Rows are points. Two turns around zero, p and q, are shown by what they do to some points. Write where each new point lands after one turn and then the other. Backwards means that the second turn is done in reverse. Each puzzle has new turns, and all numbers are rounded.

Turn p:
[-34  15 -16] => [-29  25 -13]
[ 21 -10  34] => [ 17 -20  32]
[-16 -16   8] => [-20 -12   6]
[ 29  11 -26] => [ 32   7 -24]
Turn q:
[40 35 15] => [47 15 25]
[-22 -34   0] => [-31 -24 -10]
[-9 13  5] => [-5 13  8]
[ -9 -14 -20] => [-11  -5 -23]
Where do these land?
p, then q: [ 10 -17 -16] => [  3 -12 -22]
q, then p: [-13 -17  46] => [-29 -23  35]
p, then q: [-24  35 -13] => [ 0 44  5]
q, then p: [ -6 -18 -12] => [-12  -6 -18]
p, then q backwards: [32 16 -5] => [31 17 -9]

Turn p:
[  3 -23  11   1 -15  -5] => [ -3 -24  12   6 -10  -6]
[  0  16  18 -13  -3   6] => [  4  13  22 -10   1   3]
[ -1  -4   6 -27  -2  -6] => [ -3  -6  12 -22   6 -10]
[ 11 -14  -9  10 -13  16] => [  6 -17  -8   4 -17  16]
[-12 -20 -15   2  40 -12] => [-10 -11 -25   7  40  -7]
[ 18  30 -20  -4 -11   5] => [ 18  24 -14 -16 -21   3]
[ 8 -6  9 36 10  2] => [12 -3 -3 37  3  7]
[ 1 21  9  5 -6 -5] => [ 4 20  9  5 -8 -5]
[-28   0 -10  -9  -2  -1] => [-29   5  -4  -9   3   1]
Turn q:
[  1  16 -18  -3 -12  12] => [ 10  12 -19  -2  -6  15]
[ -6  10   8 -11 -27  25] => [  4   7   3 -17 -22  29]
[-8 -6  2 13 24 -9] => [-15  -1   6  19  13 -13]
[ -8 -12   4  12  -6 -28] => [ -4 -10   3   8 -14 -28]
[ 11 -31   4   9  22  -4] => [ -2 -28  13  14  21 -10]
[ 17  10  15   1 -12  16] => [20  8 16 -7 -3 16]
[ -8  14 -15 -20  10 -13] => [-12  13 -21 -14  10 -10]
Where do these land?
q, then p: [ 13 -22  -9  10   9  -5] => [  6 -20 -10  17  10  -6]
q, then p: [ 10 -24  -9   6  -4  18] => [  7 -26  -6   8   1  17]
q, then p: [ 12 -16 -12   6  13  -5] => [  5 -13 -14  13  13  -5]
p, then q: [  5   8 -14 -26 -16  -2] => [ -1  -1 -12 -32  -5  -2]
p, then q backwards: [-11 -11  -1  -2  -1  -5] => [ -9 -10   0  -3   7  -4]
q, then p: [ -6  28   3   0 -23  -4] => [  6  20   5 -16 -26  -3]
p, then q: [-15  31  -6  12  11  -1] => [  0  36 -10   9   1   4]
q, then p backwards: [-8  5 48 -5 11  4] => [-22  12  36 -21 -13   4]
